Each wall is flat, endless, passes through zero and stands at right angles to its row. A trip goes straight from one point to another. List the walls that it crosses, first one first.
In the rows, zero is written as 128.

Walls:
(1): [136 101  96]
(2): [143 110 146]
(3): [156 167 119]
(4): [173 135 137]
(5): [147 143 133]
Trips:
[148 182 147] to [ 95 209 114] -> 4
[132 149 140] to [171  86 146] -> 2, 1, 3
[134 170 159] to [113 141 123] -> 4, 5
[144 112 101] to [122 122 180] -> 3, 1, 5
[ 94 117 127] to [138 118 170] -> 1, 2, 4, 5
[184  80 137] to [ 92 130 111] -> 5, 4, 2
[ 97 118 103] to [127  57 142] -> 2
[118 136 112] to [116 104  83] -> 3
[109 120 150] to [ 84  87 139] -> 1

Walls:
(1): [147 110  74 163 165 146 160 113 163 127  77 117]
(2): [115  52 136 192 145 131  88 148 150  82 132 145]
(3): [119 174  68 173 132 155 125 115 130 107 184 133]
(4): [ 88 123 144 158 142 153 149 138 161  98  84 132]
(5): [126 104 117  79  89  90 115 158 214 143 116 145]
(6): [152  98 104 187 166 167  95  56 106  75 188  73]
(7): [142  71 181  96  99 119 139 179 108 147 141  87]
(8): [134  79 127  88  84 104 112  79 169 104 120 107]
(9): [125 167 155 104 119  98  98 159 133  87 108  84]
(10): [131 129 149  78 127 118 106 113  88 167 104 131]
Trips:
[110  98 157 112 133 119 116 149 171 110 169 115] to [149  96 141 137 170 106 103  45 156 127 161 126] -> 4, 9, 7, 1, 3, 5
[150 183 152 152 102 126 117 157 134 161 109 108] to [136 152 130 121 182 145 100 155  95 118 132 146] -> 5, 3, 7, 6, 2
[136 147 139 107 146  97 139 112 109 140 128 153] to [ 98 142 103 139  89 143 122 173 155 117  64 142] -> 9, 5, 4, 1, 10, 2

Walls:
(1): [137 153 103  96  92 172 153 181  73 120 138 169 105  82 153 157 145 159
 194 149 115  98 145 158 100 167 167 128 154 125  92 162 117  83 127 108
 136 105 120 128 132  66 131 115  97 132  94 114]
(2): [ 71 153 141  77 130  90 141 139 136 143 127 110 166 123 209 124 108 124
 101 106  99 112 182 105 158 112  91 118  62 210 107 122  57 140 171 115
 157 159 132  94 157 130 143 164 129 123  71 140]
(3): [125  60 127  98  99 131 165 139 137 115  96 158  89 144 194 149 128 128
 115 135  82 165 102  94 137 141 114 100 109 147 151 159  98 120 150  93
  98 106 200 129 102 129 131 135 135  78 157  72]
(4): [ 98  94  78 127 183 155  94 193  53 137 103 210 132 111 135 164 129 134
 132 114 173 107 119 127 113  99  76 132 162 122 167 102 131 178 134 137
 121 125  99 107 133 119  55 162 148 190 127 124]
(5): [ 85  80 181 151 147 134 114  98 147 163 151 107 226 132 149  88 151 108
  74 124 143 125 156 128 114 135  86 187 126 117 138 142 104 120 181 143
 139 131 110 142 126 122 123 136 183 151  80 166]
(6): [181  78 144 128 103 148 143 134 151 113 146  80 172 122  71 120 119 153
 160 108 151  63 184  72  90 119 127 145 111 171  76 153 112 111 145 168
 152 121  96 119 129 157 152 138  96 167 169 126]
(7): [113 200 128 130 160 128 130 123 127 141 150 154 138 101 170 173 156 124
 150 127 170 146 150 178 196 119 160 129 128  99 143 119 129 102 125 122
 100 112 132 140 140 159 145 161  84 177 109  73]
Trips:
[125 187 156 113 148 127 122 121 166  62 139 160 107 119 142 137 141 126
 182 119 118 189 161 152 110 113  94  63  77 129  86  90  97 127 140 180
 187  88  76  46 129 186 184 122  32 152 172 137] to [ 89 137  77 109 154  79 105 131  96 112 128 122 138 120 126 144 168 101
 147  96 145 145 143 137  77 141 168 148 112 119  57 169 137 136 104 175
 127 108 116 106 136 105  65 149 110 200  79 174] -> 4, 5
[107 102  35  91 143 102 150 120 170 130 137  97 114 134 124 123 134 114
 128  83  92 164  80 110 170 141 179 127 101 119  81 136 190 145 183  99
  91 105 122 132  87  78  90 126 123 114 163 176] to [149 127 108  93 128 113 155 147 139  90 174 168 123 178 141 123 110 136
  51 156 168 165 145 123 148 133 130 118 118 143 149 166 137 154 102 110
  94 173 149 117 120 107 124 104 124 146 173 137] -> 4
[166  76 131 131 140 131 136 175 146 147 127 160 109 133 156  91  95 161
 118 119 119  64 145  89 113 107  82 177 136 126 166 124 115  93 115 126
 112 183 105  83 141 163 137 183 148 148 111 132] to [137  94 183 137 143 109  93 132 128 139 146 133 164 169 135  73 145 198
 128 177  97  86 162  74 151 169 119 105 123 144 153 151 121 167  99 173
 107 177 173 122  98 141 131  79 116 103 131 163] -> 4
[134 179 146 110  99 126 131 103 162  70 144 112  88 211 113  90 119 120
 113  94  75 149 163 106 183  76 143 132 156 180 100 111 121 147 161 143
 192 145 165 146 133 154 117 126 104 124  79 146] to [132  78 174 203 166 137 151 157 119 120 133 128  70 101  72 127 117 148
 121 116 125 155 114 141 152 102 163 138 125 104  87 107  61  93 115 116
 163 112  55 157 143 118  82 144 123 114  93 125] -> 2, 1, 5, 4
